Each row is a point. The points of each table are mixes of a few directions, plus a little noise. Count the directions of each table, and those that both share. Where both have some left over, give the other angles between the two spaces (their principal angles), to ten degrees, smallest first.
(in the rows, 128 means zero)

First (5 x 2):
[[ 80 160]
 [ 84 157]
 [134 124]
 [146 116]
 [195  82]]
Second (6 x 2):
[[114 137]
 [144 117]
 [ 64 172]
 [204  77]
 [107 141]
 [134 124]]
Directions: first 1, second 1, shared 1

First (6 x 6):
[[156 151 133 103 108 116]
 [ 93 102 120 164 157 146]
 [ 30   7 122 160 148 130]
 [167 180 128 120 126 133]
 [165 170 132 112 116 122]
 [156 157 132 108 112 121]]
Second (8 x 6):
[[113 114 127 138 136 131]
 [135 135 129 123 124 126]
 [ 41  43 116 186 173 150]
 [126 126 128 129 131 128]
 [173 171 135 100 105 117]
 [113 115 126 138 136 132]
 [225 225 143  63  77 104]
 [ 96  97 123 149 145 137]]
Directions: first 2, second 1, shared 1

First (11 x 11):
[[124 108 128 126 102 139  77 143 142 100 140]
 [123 105 127 123  99 138  69 146 144  96 143]
 [131 140 130 131 143 123 160 119 121 144 119]
 [139 177 129 137 188 103 249  93  96 194  98]
 [128 126 127 128 126 129 122 129 128 126 130]
 [126 122 128 127 121 132 114 133 132 119 131]
 [127 123 127 126 123 130 116 131 132 120 131]
 [124 113 128 126 109 135  91 139 139 107 137]
 [132 156 128 135 163 113 199 108 108 168 109]
 [124 107 128 123 102 137  78 142 143 100 141]
 [128 131 127 129 131 127 135 127 125 132 126]]
Second (8 x 11):
[[149 137 107 131 167 121 174  82  92 196  73]
 [103 124 118 116 127 133 101 126 148 144 175]
 [130 114 120 116 151 149 117 134 140 117 142]
 [122 143 175 123  84 143 140 138 130 119 147]
 [111 125 110 108 138 151 110 121 149 133 159]
 [124 136  94 127 123 129 122 118 139  98 105]
 [136 115 125 147 127 102 112 153 127  93 118]
 [148 129 176 156 104  97 149 151 100 125 106]]
Directions: first 1, second 5, shared 0; angles 30

First (9 x 18):
[[137 117 125 136 154 139 103 141 103 142 111 143 167 126 146 138 134 115]
 [152 153 157  42  91 113 177 157 242  80 166 142  80 146  80 160 112 150]
 [159 204  35  18 196  83 165  53 205  47 126 163  93 104 137 199  79 153]
 [ 85 121 128 145 190 107  81  81  73 129 115  76 143 104 158 130 126 102]
 [121 103 117 191 123 173 140 109  68 150 104 109 115 133 160 105 149 162]
 [155 114 180  92  91 153 153 189 189 122 145 144 120 155 100 146 137 149]
 [128 110 137 178 100 138 108 161  88 170 124 144 164 134 124  95 144 104]
 [ 99 123 115 201 104 110  99 116  63 167 125 120 148 116 126  73 135  93]
 [116 111 158 151 104 136 127 146 117 144 135 110 126 136 120 109 141 126]]
Second (10 x 18):
[[135 119 136 124 138 145 133 130 126 127 121 124 126 132 137 137 135 140]
 [120 139 120 132 118 106 121 124 130 132 135 135 132 122 117 115 122 112]
 [117 147 115 133 111  94 122 121 132 132 140 137 131 119 108 109 117 100]
 [139 109 142 122 145 165 137 135 124 123 116 120 125 138 149 150 140 157]
 [110 162 102 139  96  64 114 116 135 135 150 143 135 112  90  90 109  77]
 [ 98 179  89 144  81  32 105 110 138 137 161 152 139 102  70  71 101  52]
 [163  68 174 110 183 240 154 148 117 117  90 100 115 157 194 194 161 217]
 [164  64 176 106 186 247 156 150 116 115  88  97 112 160 197 199 166 223]
 [144 100 149 119 154 181 139 137 124 121 109 117 122 144 160 158 143 170]
 [ 91 192  80 150  71   7 100 107 139 140 169 157 141  96  57  56  90  32]]
Directions: first 5, second 1, shared 1
